Each row of a before or after table is a point. One or more steps were done to the points. Then noise was added and the rows were shuffled. The steps act on how far a point lies along the listed directions, d1 being the first. Name the steps. A step turns or swaps two directions, mirrors them in a line or flattens them onto one, adds a multiple of one to another, or multiplies one. Angles are multiples of 10 degrees, from the lower direction toward the higher: turns from -170 to 170, lines from 10 to 170 but not 90. Use the fewest steps. Two steps may share a direction if one is a turn and the other turns, adds or multiplies; they go together, in the order done. Otherwise the lowest direction goes first.

Directions:
(1): [-5.5 -2.1]
(2): [-2.1  5.5]
Before:
[[-2.7 10.4]
 [ 1.6 -3.7]
 [-0.9  6.3]
 [-1.9 -1.4]
 [ 1.8  2.0]
 [-0.2 -4.9]
 [ 2.3  2.1]
 [ 5.1 -3.9]]
After (8 x 2):
[[ 2.6  1.4]
 [-2.0 10.8]
 [-0.5  6.4]
 [ 2.6  1.6]
 [ 2.0 -4.0]
 [-2.4 -2.7]
 [-0.9 -5.3]
 [ 5.8 -3.8]]
Steps: multiply d1 by 1.3

Directions:
(1): [ 4.2  4.1 -3.9  4.3  2.2  5.5]
(2): [-5.4  1.5 -4.0  0.3  6.8 -2.8]
(3): [-1.1 -3.2  4.7 -2.1  5.2  6.1]
Before:
[[ -1.6   1.5  -0.9   1.6   2.7   1.4]
 [ -6.6  -1.7  -1.9  -3.6   7.8  -3.8]
 [  2.8  -2.3   4.0   2.8  -4.5   1.2]
 [  0.4  -1.7   0.5  -2.9   1.2   0.2]
 [  1.3  -0.5   4.8   0.0   4.5   7.4]
 [ -2.3  -2.2   1.0  -1.5   0.2  -5.5]
 [ -0.5   4.7  -4.4   1.7   6.1   4.0]
 [ -1.4   3.1  -6.4   3.3   2.1  -1.4]
 [ -7.8  -1.2  -3.3  -2.6  -1.4 -14.5]
 [ -1.4   0.9  -2.1   1.5   8.1   7.0]
 [ -0.8  -2.1   5.2  -3.9  -9.0  -6.3]
 [  5.1  -1.9   0.5   4.6  -5.8   1.2]
 [  3.0   1.4   1.7   3.8   6.6   7.0]]
After (13 x 6):
[[ -2.8  -3.0   1.8  -1.9   1.7  -4.0]
 [ -2.9   1.2  -4.0   2.0   6.3   2.0]
 [-11.0  -3.7  -0.4  -4.9   6.5  -9.9]
 [  6.0   1.0   3.0   3.9   2.4   7.2]
 [  2.9   0.0  -3.7   5.6  -5.0  -2.8]
 [  1.3  -1.7   0.8  -2.8  -0.2   0.3]
 [ -3.4   0.0   1.5  -2.8  -7.2  -9.9]
 [  2.3  -0.5   1.5   0.8   4.2  10.2]
 [ -1.0   0.6   0.6   1.3   2.6   3.4]
 [  2.5  -0.3   0.7   3.9  -5.3  -2.6]
 [  0.7   3.2  -1.1   1.0   5.9   7.3]
 [  5.2   0.1   5.0   1.0  -2.0   6.5]
 [ -4.3  -4.6   3.9  -5.3   7.2   2.1]]
Steps: turn d2 and d3 by 50 degrees

Directions:
(1): [ 1.0 -0.6 -4.6  0.1  1.6 -4.9  0.8  4.1 -3.1  8.9  6.6  2.3]
(2): [-0.1 -5.0 -0.1 -0.4 -4.6  5.1  6.2 -0.8 -3.3  1.3  3.7 -8.2]
Before, 14 rows:
[[  1.7  -1.7   1.9   0.4  -2.6   3.7   1.4  -0.6   1.2  -2.9   0.7   0.8]
 [ -0.8  -1.7  -1.4   0.5  -0.3  -1.8   0.1  -1.6   0.9  -0.3   3.1   0.9]
 [ -0.5   1.6   2.8  -1.7   0.5   2.5  -1.7  -2.7   3.5  -5.5  -3.0   1.9]
 [  0.7   1.0   1.0  -0.7  -0.1  -1.1  -2.8  -0.2   1.1  -3.4  -2.1   1.2]
 [ -0.9  -5.9   3.5  -1.0  -5.7   6.7   6.4  -2.2  -2.9  -4.3  -0.7  -7.9]
 [ -0.3  -6.7  -5.5   0.3  -3.2  -1.1   6.8   6.1  -7.8   9.9   7.9  -4.4]
 [ -2.0   0.7  -0.5   0.1  -3.2   2.0   0.7  -0.2  -2.2  -1.0  -3.4  -0.4]
 [  0.2   1.3   0.3  -1.3   0.7   2.2  -2.9  -1.7   2.4  -6.6  -4.2   0.0]
 [ -0.3  -0.1  -1.0  -0.3   1.4   1.5   1.2   1.7   0.7   0.0  -0.4  -0.5]
 [  0.1   2.4   0.1  -1.8   0.5  -1.0  -3.1   1.2  -0.5  -0.9   1.2   2.0]
 [ -0.6  -9.5  -0.5  -1.4 -10.1  10.4  11.8   1.2  -6.0   3.0   8.4 -14.3]
 [ -0.4  -0.6  -1.3  -1.3   1.7  -3.9   0.1   0.8  -1.5   4.4   5.3   4.4]
 [  0.0  -1.8   1.4  -1.1  -2.6   0.7   0.7  -0.5   1.9   0.2  -0.8  -1.7]
 [  0.2   1.0   0.5  -2.0  -0.3   2.9  -1.0  -1.7   0.8  -5.4  -0.7  -0.9]]
After, 14 rows:
[[ -2.1  -8.1   4.4  -0.2  -9.3  11.5   8.7  -2.4  -2.9  -8.0  -3.7 -13.6]
 [  0.9   0.3  -3.2  -2.0   1.2  -1.0  -0.1   1.7  -1.7   1.7   4.6   0.5]
 [  0.4  -0.8  -0.6  -0.1   1.1   1.8   0.9   1.6   0.9  -0.4  -0.6  -0.8]
 [  1.4   1.5  -2.0  -0.7   1.7  -4.1  -3.4   1.4   0.2   0.3   0.7   3.4]
 [  0.3   1.2  -2.2  -1.6   2.5  -3.3  -1.7   1.9   0.0   4.1   3.7   5.3]
 [ -1.3   0.6   4.6  -1.5   0.6   1.4  -1.7  -3.2   2.0  -6.3  -2.4   2.7]
 [  0.7  -2.2   0.1  -0.8  -2.6   0.3   1.4   0.5   1.1   2.4   1.5  -1.4]
 [  1.4   1.3  -4.5  -0.9   3.2  -3.9  -3.2   3.0  -0.3   2.8   2.8   3.6]
 [  0.3  -9.2  -1.1  -1.2  -6.7   4.7  10.4   2.3  -8.9   6.3   8.1 -10.4]
 [ -0.9 -15.2   0.4  -1.6 -15.9  17.3  18.4  -0.8  -9.4   2.2  12.0 -25.0]
 [ -1.7  -0.4  -2.4   0.2  -3.1   0.3   0.9   1.4  -3.9   3.2  -0.7  -1.0]
 [ -0.3   3.0   1.1  -2.1   0.8  -1.4  -4.0   1.0   0.6  -2.0  -0.2   2.9]
 [  2.1  -2.6  -0.3   0.7  -2.5   1.5   1.9   1.4  -0.3   1.7   4.3   1.6]
 [ -1.3  -1.2   0.1   0.4  -0.8  -0.5   0.5  -2.7   2.0  -3.1   1.4   0.6]]
Steps: multiply d1 by -1; multiply d2 by 1.6

Directions:
(1): [ 1.0 -1.0  0.2 -9.6  6.1 -5.2 -4.1  2.8  1.9 -1.9  4.6  1.4 -2.1 -5.8
 -5.6 -3.8 -2.8 -1.6 -5.7  0.6]
(2): [10.0  0.5 -0.1 -3.0  1.2  3.2 -0.2  1.9 -5.0 -5.0  0.0  3.2 -2.2  1.3
 -1.3  6.7 -0.9  4.3  3.3  8.5]
(3): [-7.0  4.7  2.9 -8.1 -4.9  4.6 -1.0 -2.2  3.6 -6.3  2.7  2.6  2.8  3.7
 -1.4  5.4  3.9 -3.0 -0.1 -0.3]
(4): [ 1.6  0.0  4.7 -0.7 -1.1 -5.2  8.4  8.1 -1.9 -2.1  4.7  2.9  0.6  5.2
  0.8  0.0 -4.8 -2.8  3.8 -6.2]
(5): [-4.7 -5.6  0.4  3.5 -4.0 -1.4  1.6  1.0  1.1  3.6 10.7 -2.3 -3.5  2.4
 -4.9  0.7  2.3  2.9  0.3  7.9]
Before, 9 rows:
[[  5.8   0.4  -2.0  -0.9   2.7   3.4  -3.2  -0.4  -3.4  -1.3  -8.5  -0.1
    0.9  -1.0   5.1   0.2   1.0   0.2   1.9  -0.9]
 [  5.1   1.0  -1.8  -1.0   3.0  -0.2  -0.7   0.8  -0.6  -1.3  -6.1   3.1
    1.5  -1.7  -0.4  -0.1  -0.9  -0.6  -1.3  -2.8]
 [ -1.4  -0.3  -1.4   5.6   0.7   2.1   1.8   0.8  -0.6   4.0  -3.1  -2.1
   -0.4  -1.6   0.4  -0.2   1.6   2.0   1.1  -0.3]
 [ -2.6   1.3  -1.8   1.0   0.0  -1.6  -2.8  -1.8   2.0  -0.1  -4.6   0.1
   -0.3  -1.4   0.5  -2.1   1.7  -3.5  -1.9  -6.2]
 [  7.2  -3.8  -4.6  -1.7   3.7   1.0  -4.3   0.1  -1.7   1.1  -0.4  -0.9
   -1.5  -8.5  -2.3  -4.3  -1.4  -0.4  -3.0   4.8]
 [  5.9  -1.4  -0.6   1.2   3.2  -1.6  -0.1   3.2  -4.4   4.0  -5.9  -0.5
    3.4  -2.6   3.1  -4.5  -1.3  -0.5  -1.5  -6.3]
 [  9.7   3.1  -5.7  -5.3   9.8  -0.3 -12.3  -3.4   2.8  -2.2  -9.3  -0.3
    5.0 -12.1  -2.0  -5.2  -5.6   1.9  -6.8   0.2]
 [-10.0  -1.8   3.0 -12.0  -7.2   3.3  -1.2   0.4   5.8  -5.9  15.5   3.2
   -1.2   4.8  -8.0   9.3   3.5   2.1   1.6  11.1]
 [ -4.7   2.9  -4.5   0.9   1.2   3.3 -10.5  -6.4   1.9   3.6  -5.4  -2.3
   -2.8  -1.4  -1.5   0.1   3.3   3.1  -2.9   3.7]]
After (9 x 20):
[[  8.1   0.5   3.0  -5.0   0.1   0.2   2.1   7.0  -6.1  -3.5   0.6   3.1
    3.0   2.1   0.1   3.3  -1.8   0.4   0.9  -1.2]
 [  1.4   1.6   2.0  -8.4   2.3   0.1  -1.0   3.3  -1.0  -4.8  -2.6   2.0
    2.8   0.3   3.0  -0.7  -0.6  -4.3   0.4  -5.4]
 [  8.0  -2.2  -3.0  -5.4   4.2   0.3  -4.0   1.0  -1.6  -2.4  -1.8   1.5
   -0.8  -7.4  -1.4  -3.6  -2.5  -2.3  -2.6   1.3]
 [  3.7   0.6   0.6  -2.7   2.0  -1.9   2.5   4.0  -0.4  -1.9  -1.6   4.1
    1.6  -0.1  -1.5   0.0  -1.8  -2.4  -0.7  -3.5]
 [  0.1   3.2   0.0  -3.0   0.7   5.0   0.4   1.6  -0.8  -2.9  -2.4   1.2
    0.3   0.3  -1.8   4.9   1.9   0.4   1.1   2.1]
 [  1.4   6.6  -3.5   0.0   3.3   3.6  -8.1  -4.2  -0.3   0.6 -12.0   0.6
   -0.7  -0.8   2.7   0.5   0.3   1.3   0.0  -2.4]
 [  4.6   0.7  -0.8   4.2  -0.6   0.2   1.3   0.4  -2.4  -1.8  -4.6   2.1
   -1.4   2.6   2.3   2.7   0.3   0.0   2.5  -3.4]
 [ 14.8   4.8  -2.5  -4.1   9.3  -4.3  -3.7   4.3  -1.3  -3.9  -9.5   2.5
    5.8  -6.8   1.0  -4.6 -11.1   0.7  -2.1  -5.9]
 [-14.3  -8.1  -6.3  10.1  -1.7  -1.9  -3.6  -7.1   8.3  14.2   1.3  -7.6
   -0.5  -5.0   0.2  -8.6   2.6   1.4  -4.2  -0.1]]
Steps: turn d2 and d3 by 120 degrees; turn d1 and d3 by -70 degrees; turn d4 and d5 by 50 degrees
